Every row gives one point. Examples show where two turns around zero, p and q, send a point. Where does a point land after both, in the order given? Backwards means that the second turn is done in reverse. Each puzzle has new turns, and all numbers are rounded.

Turn p:
[14.0  3.1] -> [12.9  6.3]
[ -8.9 -15.5] -> [ -5.1 -17.1]
[-5.1 12.4] -> [-7.8 10.9]
Turn q:
[16.9 -2.3] -> [17.0 -1.4]
[-20.3   8.5] -> [-20.7   7.4]
[-6.3 -4.9] -> [-6.0 -5.2]
[ 9.7 -1.3] -> [ 9.8 -0.8]
Where do these land?
p, then q: [-12.2  -3.4] -> [-10.7  -6.7]
q, then p: [16.8 12.5] -> [12.6 16.7]
q, then p: [-4.6 -9.1] -> [ -1.8 -10.0]

Turn p:
[-12.4  -7.0 -11.0   7.9] -> [-16.4  -3.9  -6.5   7.7]
[-14.2 -16.3  -4.9   4.9] -> [-18.2 -13.1  -2.1   2.4]
[-2.4  9.6  7.4 -9.9] -> [ 2.1  9.8  7.2 -9.9]
[ 8.2 13.7  5.3  4.3] -> [11.6 10.4  5.3  5.6]
[16.9  8.9 18.7 -2.3] -> [22.6  3.0 13.7 -3.0]
[ 11.5   6.0   6.1 -10.5] -> [14.2  4.3  1.6 -9.6]
[ -7.7 -14.9 -21.7   5.7] -> [-16.1 -10.3 -19.3   6.8]
Turn q:
[ -4.5 -11.3 -11.1 -17.2] -> [ -4.7  -7.5 -10.4 -19.5]
[-10.5 -18.1  -8.9  -1.9] -> [ -7.7 -17.8 -10.8  -5.2]
[-0.5  1.9 -9.8  3.9] -> [-1.4  2.7 -9.7  3.3]
[-6.0  6.9 -1.0 -1.1] -> [-7.3  5.6  0.5  0.4]
[-11.3  -8.6   0.5  -6.1] -> [-9.9 -9.8  0.4 -6.8]
[22.1 14.8 15.8 13.8] -> [21.3 14.3 15.1 16.1]
[10.7 14.4 14.4  8.6] -> [ 9.7 12.5 14.8 11.6]
Where do these land?
q, then p: [ 14.5  -5.3   6.5 -13.2] -> [ 16.0  -2.6  -0.5 -13.9]
q, then p: [ 7.8 -2.4 12.8 13.0] -> [10.7 -9.5  8.5 11.1]
p, then q: [-3.6 -8.7 -1.0 10.7] -> [ -3.3 -11.4  -1.5   7.8]
p, then q: [ -2.4  16.0 -14.1  10.3] -> [-5.8 14.5 -7.5 16.4]
q, then p backwards: [-16.3   0.5  -4.2 -20.8] -> [-18.7  -5.5  -2.1 -18.2]

Turn p:
[ 14.9  -7.3  15.0 -16.7   9.6   6.1] -> [ 16.1 -11.3   9.6 -18.8   4.5   7.4]
[13.0 -6.6 -7.2 17.2  4.1 -4.2] -> [12.7 -2.9 -7.1 17.5  7.9 -2.3]
[-16.5  10.8   6.7  -2.2  -6.1 -19.6] -> [-11.9  11.8  12.6  -0.8  -8.7 -18.5]
[ -3.8 -15.4 -18.7  -7.0  10.7  -8.2] -> [ -3.8  -9.8 -16.6  -5.5  13.8 -15.0]
[-17.8  -4.8   0.0  -7.6 -14.3  -1.6] -> [-17.9  -5.8  -0.4  -4.5 -14.0  -6.1]
[14.3  4.9  7.4 18.6 -9.9 12.4] -> [11.8  2.0  3.1 18.0 -8.4 18.3]
[  7.3 -12.7  -2.6  -7.6   3.4 -10.0] -> [  9.0 -10.4  -4.0  -5.9   3.1 -11.9]
[-8.1 19.6 -5.3 -4.3 -7.4 15.6] -> [-12.3  16.6  -5.0  -5.5  -7.8  15.8]
[-3.4 11.5  4.8  9.8  9.9  9.7] -> [-4.0  9.8  7.8  5.8  9.7 12.5]
Turn q:
[  3.7   3.8  -4.2   0.2 -28.3  -6.2] -> [  0.8   3.9  -8.1  -2.8 -27.3  -7.2]
[ 11.2 -13.8  -9.5   1.3   6.6  -3.9] -> [  9.9 -14.8 -10.3  -1.4   6.4  -0.7]
[-1.3 -5.9 -0.1 17.3 13.8  3.2] -> [-1.7 -8.1 -1.4 17.3 12.3  4.0]
[17.4 -4.3 -7.0 19.7 11.1 -2.9] -> [ 16.7  -9.1 -10.5  18.9   7.8   1.8]
[-12.6  11.6  30.5 -18.2   0.2 -15.2] -> [ -4.5  12.1  34.2 -11.2  -1.0 -18.0]
[-14.2  -9.6  -7.5  -9.4   0.2   3.6] -> [-15.4  -5.3  -4.8 -11.9   4.4   0.7]
[ 3.8  0.8 -5.2 10.5 -7.4 12.3] -> [-0.9  0.2 -7.9  8.6 -8.2 12.4]
[ -7.3   6.3 -11.0  -9.6   3.5  -3.5] -> [-4.7  9.1 -7.7 -9.7  7.0 -4.9]
[ -0.7  11.2  14.1 -11.6   0.2  12.5] -> [-0.2 12.1 16.6 -7.6 -1.6 11.6]
Where do these land?
q, then p: [  6.0  -5.9 -17.1 -11.7 -19.0 -11.4] -> [  2.7  -0.4 -20.7 -11.2 -14.5 -14.9]
q, then p: [-20.3   6.0  12.6  -9.0  17.3   1.5] -> [-10.4   5.8  24.0  -9.2  13.7  -0.6]
p, then q: [ 2.8 19.0 -0.7 -0.6  4.5 -5.9] -> [ 7.5 18.5  4.4  1.5  0.9 -1.4]
q, then p backwards: [ 7.9 -3.9 13.0 -5.9  4.1  4.9] -> [ 6.0 -1.6 15.7 -2.0  4.1  4.0]
p, then q: [15.0 -4.5 -0.8 -7.9 -1.9 21.2] -> [  4.0  -6.4  -7.9 -11.4  -2.1  22.6]
p, then q: [ -4.8  -5.6  -3.5  10.6 -17.0   1.1] -> [-10.1  -5.3  -9.1  10.3 -12.1  -2.0]
p, then q backwards: [ -6.5  -5.2  -3.3  24.6  12.0 -11.4] -> [ -8.3   2.9   4.3  21.1  17.5 -10.6]

Turn p:
[ -3.5 -12.2   8.7   2.7   3.5 -17.9   1.1 -11.2] -> [-14.6 -11.9  10.3   5.9  -7.6  -6.2 -10.0  -3.5]
[  0.9  24.2   1.4  19.0 -10.3 -15.7   9.7   3.0] -> [  8.1  19.0  15.3  16.2 -16.0 -10.7  10.4   2.4]
[-3.2 12.6 -5.5 24.9 -3.1 -6.6 -8.0 -1.9] -> [-3.9 24.2  3.5 15.4 -5.3 -3.3 -1.6 -6.8]
[  7.8  -1.0 -12.1 -18.6  -1.1  10.9   1.8 -10.0] -> [ 11.2  -9.4 -10.4 -15.1   8.6  -6.8   2.1 -10.1]
[ -2.9 -10.2  -4.0  15.1   5.6  -4.4   8.6  11.7] -> [-11.5   0.2  -6.4  16.8   1.3  -2.2   4.6  11.6]
[ -0.4   5.9  -9.4 -37.3   3.4  12.2 -12.3   5.5] -> [ 15.0  -2.6  -9.4 -35.9  11.9   0.1  -7.8   6.7]
[-12.7 -10.0   8.6  10.1  -8.4   1.5   5.3  -1.4] -> [-13.9  -3.1  -1.7   5.3 -13.0   9.4   6.7  -1.9]
[ 15.5  -9.5   2.6 -23.6  -2.5  12.1 -11.1   3.8] -> [ 17.1 -15.7  -9.5 -13.7   9.0  11.3 -12.5   0.6]
[-1.4  0.3  9.6  7.8 12.9  8.0  4.8  0.4] -> [-7.4 -0.5  8.2  5.1 11.1  8.4  8.0  0.9]
Turn q:
[-0.4 15.1 -3.4  8.0 -8.8  9.2 -3.3 -0.6] -> [ 4.4 17.8 -1.5  4.0 -2.1  4.0 -9.6 -2.9]
[-1.2 14.7 -5.2 -1.9  2.7 -3.4  1.4 -8.8] -> [ 6.3  7.2 -4.8  3.9 12.6  1.0  0.7 -7.6]
[  7.4  -3.9  14.3   8.0   1.8  16.1 -14.0  10.9] -> [ -2.6  -3.4  13.8  -6.9 -13.3  11.4 -18.6   2.4]
[-23.3 -22.4  -1.9  -9.9  12.0 -13.1  21.5  -0.8] -> [-24.0 -14.1   0.3   6.0  10.1  -9.5  29.0   8.7]
[11.9  9.7 -2.6 18.0 -1.7  8.2 -2.3  1.3] -> [ 11.2   8.9   8.9   9.4  -7.8  -0.8 -13.6  -5.3]
[ -7.6  -7.9  18.1  -3.8  13.8  -8.4  -7.7 -24.8] -> [-16.6 -17.3  -1.2  -8.9  12.2  -0.7  -0.6 -24.4]
[  5.9  14.8  11.9  -0.8   1.7   8.4 -11.0  12.1] -> [  7.2   6.9  10.7 -11.7   2.6  12.4 -14.6   3.7]
[  8.9 -13.2   0.4  -9.5   7.3  -4.0  11.5   4.5] -> [  4.6 -15.2   5.2  -1.1  -3.5  -0.1  15.7   5.1]
[-12.5 -18.5 -25.4 -20.7  -8.7  -4.3  19.5  -9.7] -> [ -7.3  -4.9 -27.2  12.6  -2.9  -2.9  32.9   8.4]
[  6.7   3.9   7.2   5.5 -16.5  -4.3  -0.1  10.2] -> [  6.5  10.9   4.2 -12.0 -10.0  -9.0  -3.7   4.5]
[  4.2   7.7 -13.5   7.0  -3.6  -4.2 -15.6   5.7] -> [ 10.2   3.3  -8.6   4.7   2.0  -5.5 -17.7   7.5]
Where do these land?
p, then q: [ -9.2  17.9 -13.2   7.8   0.4   1.2  -8.5   3.0] -> [12.7 15.1 -0.3 -2.0 17.9  1.8 -0.7 -2.6]
p, then q: [ 14.7 -11.6  -0.7   1.3   1.7  -2.5   1.2 -14.3] -> [ -6.7 -14.6  -3.8   6.0  -4.4  -8.9  -5.4 -11.4]
q, then p backwards: [-12.5   6.3 -33.8  -8.6   5.1   6.8  14.2  13.9] -> [ 7.9  0.0 -3.8 21.3  5.7  7.4 11.7 33.5]
p, then q: [-6.9 15.6  9.2 -4.6 12.7  2.8  3.8 -2.6] -> [ -2.8  -0.1  13.0 -12.3   8.6   8.9   9.8  -3.1]
q, then p: [ 16.2 -15.4   6.8   7.4  -5.4   8.9 -15.3   1.1] -> [  5.9  -5.3 -13.2  -4.0 -16.1  11.3 -14.8  -9.3]
p, then q: [  0.5  20.9  12.7  -3.7 -12.3   5.3 -10.9  -3.2] -> [ 12.7   8.2   0.8 -14.2  -6.7  15.8   0.7 -13.9]
p, then q: [  3.1 -11.3  -1.0  -6.4   3.1 -13.0 -14.2  -3.0] -> [ -5.9  -9.3 -11.2  -6.2   1.6  -1.3 -16.3   3.7]
p, then q: [  2.6  -7.8  16.3   8.0  -0.7 -10.8  32.9  14.5] -> [-12.5   4.7  23.1   0.7 -22.1 -18.3   9.2  13.7]
p, then q: [ -8.6 -14.7   3.8  -1.3  -4.6   1.4  -3.1  -9.4] -> [-13.8   0.2 -14.1   2.6  -4.5   2.9   1.4  -1.1]

Turn p:
[  7.9 -19.5  -2.2   3.9   8.3 -18.0  -7.6  17.7  -0.1] -> [ -8.1 -11.1   5.4  -3.5  -5.0  -8.7  15.9  24.8  -5.2]
[  1.2   5.5   3.5   1.7  -2.3  -1.3  14.8 -11.7  14.5] -> [ -7.5   8.3   3.0  12.9  -3.3  10.1   3.5 -12.3   6.6]
[ -5.2   7.5 -17.2  11.4  -2.3   5.5  -1.1  12.4  -5.5] -> [ 11.9  13.5 -12.4  -7.9  -2.0   0.7   3.5   7.1 -11.1]
[ -3.4   5.7  30.6 -11.6  -1.1   3.5  20.4  -3.8   4.6] -> [ -6.4  -7.3  23.3   9.0   1.8   7.3  -3.3 -27.5  -6.2]
[ -4.6 -16.5 -16.8  12.8 -12.8  -2.7 -25.6  15.6   2.7] -> [  8.4  -1.3  -7.5 -18.6  -6.3   9.4   1.2  34.7   3.1]
[  6.0  -9.8 -18.6 -11.7   3.2   2.8 -14.7  13.0   2.8] -> [  4.7  -3.1  -6.4 -18.5   9.1  -6.9  14.0  13.6   9.8]
[-17.4   4.5 -16.4   1.6  -8.9   4.4   6.3 -15.3 -13.7] -> [ -5.1   7.5 -25.1  -7.1  -2.4   6.0 -15.2  -9.8  -4.6]
[  5.5  -0.4  10.8   2.7  11.0  13.0   4.3 -12.0  -4.1] -> [ 5.4 -9.2 -1.7 17.4  9.9 -1.2 -4.7 -9.1 -0.5]
[ -8.2  17.9  21.9  -5.2   9.1  -5.3   6.1 -13.5   6.3] -> [-10.9   9.1  18.3  14.3   7.3  -2.7 -14.7 -15.8  -0.7]
[18.2  5.0  4.4 -5.5 -4.2 -1.9 -2.9 -2.4 -7.5] -> [  7.7  -6.5   3.2   2.1  -9.1 -13.8  -0.1  -5.8   8.7]
Turn q:
[-11.8  -4.3  18.4   8.8   3.6 -18.9  -6.4   8.2  -6.8] -> [ -6.8  -4.0  12.8  10.4  -2.1 -21.1 -12.6   9.8  -7.6]
[ 13.1   2.9 -19.4   5.4 -19.3   4.6  16.9  -3.7  -7.5] -> [-13.5  19.8 -11.4  -2.7  -6.7  12.3  14.6  -2.0  14.4]
[  9.0 -18.3   0.9 -23.4   5.3  19.8   6.7  -8.5  -0.8] -> [ 21.5 -11.6  -3.6 -10.9 -18.9   6.7  17.1  -8.6   2.6]
[ 12.2   3.7  -1.1   0.9 -15.9   6.5  11.2  -6.2  13.6] -> [ -1.9  16.1   6.6 -14.3  -1.7  12.8   4.0  -8.8   6.3]
[ 10.4   3.1 -15.1 -16.7  -9.2   0.1  15.6 -23.1   3.3] -> [ -4.8   1.8  -9.7 -14.2  -4.7   6.2  12.1 -25.0  18.5]
[-18.8  -0.8   6.3  14.7   6.4   0.3  -7.6  -4.6  -1.4] -> [ -8.8 -14.1  12.9  11.4   8.5   0.6  -2.1   7.1  -5.7]
[ -1.2  -4.9   0.6  14.5   3.7 -14.0 -20.6   1.1   1.3] -> [ -1.3   3.3   6.0  22.4   7.4  -6.2  -9.4  -4.0 -11.2]
[ -2.9   4.2  -7.1 -13.0 -13.3   5.2  -2.7   3.2   0.9] -> [ -4.5  -0.3 -11.6  -8.8  -8.2  10.2  -6.3  -3.8  -3.3]
[ -2.4  13.2  15.4   7.3  17.0  -2.2 -14.1  12.1  -8.6] -> [  3.9  -4.5  -0.3   2.6  16.5 -16.3  -3.9  15.8 -18.4]
[-7.6  1.3  1.3  1.5 21.5 -1.5  1.1 21.6  6.2] -> [ 16.2  -6.4  -1.4   3.7   9.8  -5.2 -13.7  19.6   4.5]
Where do these land?
q, then p: [-29.2   2.4  -9.1   0.0  -8.7  -5.1   7.9 -13.6  -9.8] -> [-13.4  -3.8  -3.0  -9.2  10.8  28.5  -5.1  10.9  -4.9]
q, then p: [ 4.0 -5.3  8.5  3.5 -0.8 13.8 -7.7 10.8 -2.4] -> [13.6 -6.8  0.2 -4.1 -7.9 -7.9  2.8 -5.4 -9.6]
q, then p backwards: [  4.9  -9.7   6.2  -3.1  12.4   5.5 -17.6   7.1  11.1] -> [ 1.7  7.0 12.2 12.6  0.1 17.5 -1.8  8.5 -9.4]
p, then q: [  3.0   1.3  13.0   0.6   1.3  -0.2 -18.0  -9.3   8.8] -> [ 12.1   4.1  13.5   3.3   6.6   0.1 -10.7   2.6 -12.2]
p, then q: [  0.3 -13.4  11.9   2.5  16.9   3.1  -7.4  12.9   8.8] -> [ 14.1  -1.9   8.9   2.7  -3.9 -12.5   3.7  21.0   2.2]
p, then q: [ 17.5   4.9  -7.9  19.3   4.1   1.4   4.8   1.2 -10.9] -> [-10.9  24.2  -5.7   9.7   0.7  -0.9   4.2   1.5   8.5]
p, then q: [17.0 13.5  0.5 13.4 -2.9 -7.3 17.7  7.0 12.0] -> [-21.0  17.6  10.9 -13.7   5.1   0.5   9.0   5.0   5.5]
p, then q: [ -0.5 -14.3   8.3 -13.5  11.9  10.8  -4.9 -12.3   4.4] -> [ 18.2 -13.7  13.0  13.1   3.4   1.6   0.2  -0.3   5.8]
q, then p: [-12.7  -0.7  -5.3  -7.3 -23.6 -14.6  20.1  -2.2 -21.0] -> [-15.6  16.5   1.9 -24.3  -5.4  25.6  -7.9   2.1   1.4]
q, then p: [ 7.2 22.3 -9.8  3.5 -8.1  5.2 13.4  4.3  4.6] -> [ 0.6 16.5  1.3 -9.0 21.5 -4.1  5.8 -9.9  1.6]
p, then q: [-18.9  14.7  -7.5 -19.9  -4.9 -17.3   7.8  -5.8 -15.8] -> [-19.5 -23.5 -13.2  -2.6   0.6  -5.8 -11.6 -19.5  -5.4]
q, then p: [  7.4 -15.6  -8.7   0.9   2.5   4.7 -16.0  -0.2  10.3] -> [17.4 -4.5 -9.7 16.2 -6.6 -1.0 -4.2 -0.5  5.0]
